Each row of a before or after table is a point. The points were changed in one or more steps. Then noise was added and the rows were shuffled. The steps act on how far a point lies along the listed directions, d1 being the first. Write out the steps. A step turns or swaps two directions, mirrors them in a line or flattens them onto one, adds a multiple of one to another, or multiplies one. Angles are multiples of 10 degrees, from the lower direction toward the higher: turns from -170 to 170, lines from 10 to 170 but not 90. Use the fewest steps. Two steps may share a direction if one is a turn and the other turns, adds or multiplies; they go together, in the order done. Otherwise the lowest direction goes first.
In the rows, zero is written as 128.

Directions:
(1): [ 98 135 161]
(2): [110 162 104]
(3): [156 157 148]
Before (9 x 3):
[[110 125  88]
 [ 98  88 149]
 [141 156 111]
 [147 132 146]
 [140 104 117]
 [108 132 164]
 [116 139 123]
 [172 118 159]
 [152  99 158]]
After (9 x 3):
[[115 132 176]
 [ 59 110 122]
 [120  87  85]
 [148 154 190]
 [143 150 157]
 [105 162 128]
 [118  99 138]
 [130 132 109]
 [170 138 123]]
Steps: turn d1 and d2 by 70 degrees; multiply d3 by 1.6

Directions:
(1): [124 137 132 179]
(2): [ 82 149 138 120]
(3): [134 160  87 127]
(4): [104  94  97 134]
Before (11 x 4):
[[114 148 149 103]
 [140 124  95 141]
 [136 124 127 101]
 [ 91 139 160 106]
 [114  86 121 167]
 [111 154 134  97]
 [ 85 143 151  99]
 [119  83 146 109]
 [118  91 150 164]
 [123 165 148  99]
 [103 129 167 111]]
After (11 x 4):
[[116 105  79 148]
 [122 185 130 114]
 [123 167 154 112]
 [126 135  79 144]
 [106 184 154 107]
 [127 135  78 121]
 [133 124 125 118]
 [119 157 163 110]
 [128 171 172 109]
 [127  85 123 138]
 [111 189 146 108]]
Steps: multiply d1 by 0.4; add -0.7 times d2 to d4; multiply d3 by -1

Directions:
(1): [110 121 133  69 142 133]
(2): [159 140 134 123 167  90]
Before (10 x 6):
[[ 75 123 131  26 145 145]
 [105 139 103 181  94 143]
 [124 122 130 115 120 139]
 [144 114 149 152 155 132]
 [128 135 131 139 132 120]
 [154 134 122 249  88 137]
 [ 99 112 130  75 116 163]
 [105 112 109 170 109 139]
 [ 89 127 135 125  92 149]
 [147 121 120 183 114 122]]
After (10 x 6):
[[ 91 107 113 141 115 144]
 [126 117 128 122 113 137]
 [ 88 124 133 139  77 165]
 [108 138 117 129 123 139]
 [109 119 123 128  93 157]
 [ 81 130 109 133  90 148]
 [133 108 150 132 156 127]
 [123 139 136 130 135 124]
 [132 114 122 133 129 122]
 [120 120 133 127 106 153]]
Steps: multiply d1 by 0; multiply d2 by 1.3

Directions:
(1): [ 89 144 143 144 136 123  88  89]
(2): [171 156 101 128 122 109  87 128]
(3): [ 93 105  96 110 137  98 108 160]
Before (10 x 8):
[[133 113 135 128 125 120 137 134]
 [ 93 121 165 135 135 143 145 116]
 [171 118 111 107 118 133 164 172]
 [119 124 141 135 122 133 134 142]
 [137 148 143 137 123 143 114 103]
 [125 102 124 111 122 155 192 165]
 [124 138 120 130 143 125 113 125]
 [123 125 126 123 127 130 127 138]
 [112 135 142 144 135 144 134 100]
 [131 116 132 113 129 141 154 136]]
After (10 x 8):
[[138 150 110 130 140 120  97 123]
 [121 110 144 127 127 123 145 132]
 [ 93 120 155 143 141 151 159 101]
 [104 101 146 111 130 151 177 138]
 [ 36  81 205 134 145 167 202 116]
 [156 157 133 131 122 136 107 109]
 [117 122 132 125 131 133 131 137]
 [180 122 107 109 118 127 157 171]
 [ 64  63 162 110 132 182 246 165]
 [ 98 113 153 135 125 138 151 143]]
Steps: add 0.3 times d3 to d1; multiply d2 by 3

Directions:
(1): [124 132 122  99 117 140  65 158 140]
(2): [120 129 152 130 135 123 151 194 105]
(3): [135 108  88  99 130  74 132 133 111]
(4): [108 172  78 124 143 149 148 140 138]
(5): [154 101  98 181 147 134 112 147 136]
Before (10 x 9):
[[147 107 139 166 136 106 145 155 110]
 [127 172  97 128 149 144 151 160 139]
 [130 114 148 116 112  89 168 121 117]
 [151 123 146 186 140 156 121 149 134]
 [113 119  54 176 175 111 220 170 124]
 [129 140 117 122 113 136 103 125 141]
 [123 131 111 126 135 113 149 147 114]
 [132 118 128 119 128 134  83 164 136]
 [135 126  93 151 141 103 183 124 112]
 [139 149 145 181 156 146 185 150 124]]
After (10 x 9):
[[129 128 137 133 115 122 129 156 121]
 [176  98 133 155 130 117  92 126 145]
 [123 159 102 139 129 147 114  96 151]
 [143 119 143 175 129 148 136  75 140]
 [130 122 141 138 119 141 105 103 137]
 [168 124  78 156 141 118 110  74 152]
 [121 147 145 106 104 124 143  82 144]
 [144 144  63 147 149 137 119 138 142]
 [120 138 126 115 132 142  95 173 136]
 [144  77 134 210 134 173 102  55 183]]
Steps: mirror d1 and d2 in the line at 20 degrees; turn d3 and d5 by 150 degrees; turn d4 and d5 by 140 degrees

Directions:
(1): [192 133 118 117 104  96 122 107 155 144 104 139]
(2): [ 88 116 135 166 103 101 102  99 151 139 109  94]
(3): [149 142 192 121 138 128 145 137 151 121 140  82]
Before (13 x 12):
[[ 73 108 135 160 120 132 117 109 134 142 124 119]
 [121 105  82 149  84  81  95  80 160 149  92 126]
 [109 119 124 130 132 108 116 120 135 137 111 138]
 [ 92 123 107 136 126 130 117 129 128 133 119 134]
 [ 97 119 121 129 131 126 134 133 111 117 130 137]
 [ 97 115  21 135 131 146 125 131  94 141 131 200]
 [101 119  75 148 104 130 113 118 116 139 111 152]
 [128 123  89 120 113 117 125 122 126 127 137 142]
 [153 120 104 101 138 135 138 143 122 140 143 169]
 [211 138 119  94 107 103 129 119 145 140 106 167]
 [124 116 122 139 108  92 114 103 145 134 104 120]
 [ 88 113 121 145 123 143 119 141 118 128 146 121]
 [135 130 131 115 114 123 140 139 128 130 116 151]]
After (13 x 12):
[[172 133 141  78 168 163 171 176 110 127 170 160]
 [ 60 111 193 182  96  81 100  82 195 135 108  22]
 [ 96 110 161 158 106  89 107  98 163 132 106  70]
 [ 79 130 131 142 124 133 118 131 138 126 118 113]
 [120 128 146 116 133 134 144 136 130 113 157 107]
 [ 89 117 123 137 129 124 134 135 114 123 132 135]
 [ 46 100 134 183 101 110  99  84 151 152 110 105]
 [ 91 118 150 144 134 110 119 121 143 136 115 109]
 [218 152 182  75 148 132 166 150 144 120 143 124]
 [138 136 144 107 128 135 153 153 127 123 129 143]
 [ 77 144 155 120 190 191 178 184  99 109 190 105]
 [ 78 107 110 153 114 134 106 131 125 134 137 128]
 [ 69 130 159 154 122 145 131 138 127 120 135  80]]
Steps: mirror d1 and d3 in the line at 30 degrees; multiply d2 by 2
